Rows are points. The ring and each string are closed loops that go straight from each point to the next, and from the last back to the first. Before rounding, they use only three directions, however many columns there are. Count how often each string passes through the ring. Passing back the other way cancels.

Ring (10 x 3):
0.28,0.10,-0.37
0.01,0.10,-0.32
-0.16,0.06,-0.21
-0.34,-0.08,0.04
-0.34,-0.19,0.20
-0.19,-0.30,0.33
0.01,-0.32,0.31
0.27,-0.24,0.15
0.41,-0.12,-0.05
0.42,0.01,-0.26
String (20 x 3):
0.16,0.26,-0.11
0.08,-0.09,-0.17
0.03,-0.16,-0.26
0.06,0.12,-0.05
-0.03,0.39,-0.15
-0.19,0.33,-0.20
-0.37,-0.04,-0.24
-0.36,-0.09,-0.21
-0.22,0.30,-0.14
-0.04,0.42,-0.07
-0.14,0.40,-0.30
-0.12,-0.12,-0.54
0.03,-0.19,-0.39
0.09,-0.05,-0.16
0.17,0.25,-0.11
0.36,0.34,-0.32
0.47,0.12,-0.48
0.39,-0.23,-0.46
0.17,-0.31,-0.25
0.11,0.03,-0.07
Times through: 2
String (34 x 3):
0.57,-0.35,-0.21
0.34,-0.45,-0.21
0.26,-0.31,-0.19
0.50,-0.37,-0.41
0.32,-0.22,-0.28
0.28,-0.28,-0.30
0.39,-0.19,-0.43
0.49,0.12,-0.48
0.39,0.31,-0.32
0.29,0.39,-0.17
0.18,0.05,-0.13
0.20,-0.14,-0.20
0.19,0.11,-0.10
0.36,0.35,-0.17
0.58,0.13,-0.34
0.64,-0.22,-0.38
0.60,-0.37,-0.31
0.58,-0.36,-0.21
0.38,-0.51,-0.12
0.18,-0.21,-0.03
0.23,0.14,0.05
0.37,0.13,0.12
0.44,-0.25,0.19
0.44,-0.42,0.25
0.33,-0.03,0.22
0.22,0.15,0.14
0.19,0.21,0.11
0.33,0.05,0.22
0.39,-0.24,0.22
0.37,-0.59,0.13
0.24,-0.47,0.02
0.15,-0.16,0.00
0.22,-0.29,-0.04
0.39,-0.39,-0.11
Times through: 1

Ring (6 x 6):
0.06,-0.17,-0.02,-0.28,-0.06,0.21
0.48,0.05,-0.19,-0.08,-0.35,0.27
0.57,0.36,-0.21,0.20,-0.28,0.13
0.19,0.23,-0.04,0.25,0.04,0.02
-0.31,-0.19,0.19,0.07,0.35,0.01
-0.47,-0.35,0.22,-0.28,0.38,0.06
String (24 x 6):
-0.38,-0.18,0.16,-0.25,0.35,0.01
-0.49,-0.15,0.18,-0.39,0.43,-0.03
-0.09,-0.14,0.06,-0.14,0.11,0.11
0.05,-0.26,0.03,-0.09,-0.04,0.22
0.04,-0.40,0.02,-0.29,-0.12,0.31
0.10,-0.25,-0.04,-0.41,-0.14,0.28
0.10,-0.03,-0.06,-0.33,-0.07,0.17
0.00,0.06,-0.02,-0.21,0.08,0.07
0.33,0.03,-0.11,0.00,-0.20,0.20
0.70,0.10,-0.24,0.14,-0.49,0.32
0.99,0.31,-0.37,0.22,-0.68,0.34
0.81,0.45,-0.33,0.15,-0.48,0.19
0.34,0.32,-0.15,0.02,-0.11,0.06
0.11,0.22,-0.05,-0.05,0.06,0.02
0.34,0.42,-0.14,0.16,-0.06,0.00
0.53,0.49,-0.17,0.47,-0.15,0.02
0.43,0.22,-0.09,0.48,-0.13,0.10
0.23,0.05,-0.02,0.30,-0.04,0.12
-0.04,0.04,0.05,0.04,0.16,0.03
-0.32,0.05,0.13,-0.10,0.39,-0.08
-0.46,-0.15,0.25,0.07,0.50,-0.07
-0.38,-0.45,0.29,0.25,0.38,0.08
-0.30,-0.43,0.23,0.12,0.27,0.13
-0.05,-0.18,0.08,0.01,0.10,0.13
Times through: 0
String (31 x 6):
0.30,0.45,-0.12,0.17,-0.01,-0.03
0.07,0.22,-0.02,0.03,0.10,0.00
0.10,0.05,-0.01,0.04,0.03,0.09
0.24,0.06,-0.03,0.26,-0.05,0.12
0.18,0.08,0.02,0.44,0.05,0.06
-0.06,0.02,0.12,0.41,0.25,-0.01
-0.34,-0.01,0.19,0.09,0.44,-0.09
-0.25,-0.01,0.12,-0.07,0.32,-0.03
-0.07,-0.11,0.08,0.05,0.15,0.08
-0.22,-0.28,0.18,0.11,0.24,0.10
-0.47,-0.43,0.28,0.02,0.41,0.07
-0.81,-0.46,0.37,-0.26,0.66,-0.04
-0.51,-0.18,0.21,-0.31,0.46,-0.03
-0.08,-0.06,0.05,-0.11,0.14,0.07
-0.04,-0.24,0.07,-0.05,0.06,0.17
-0.16,-0.41,0.12,-0.17,0.09,0.21
-0.46,-0.46,0.19,-0.52,0.29,0.15
-0.35,-0.26,0.12,-0.50,0.25,0.10
-0.23,-0.18,0.06,-0.48,0.16,0.11
0.15,-0.29,-0.06,-0.41,-0.21,0.32
0.48,-0.21,-0.17,-0.16,-0.44,0.40
0.34,-0.06,-0.09,0.02,-0.22,0.25
0.33,-0.01,-0.10,0.00,-0.20,0.22
0.86,0.05,-0.30,0.14,-0.65,0.41
1.11,0.19,-0.41,0.21,-0.83,0.45
0.78,0.35,-0.33,0.04,-0.52,0.25
0.41,0.28,-0.18,-0.02,-0.20,0.12
0.20,0.09,-0.06,0.00,-0.05,0.11
0.37,0.08,-0.11,0.14,-0.19,0.18
0.75,0.33,-0.25,0.36,-0.42,0.20
0.70,0.53,-0.26,0.37,-0.32,0.09
Times through: 4
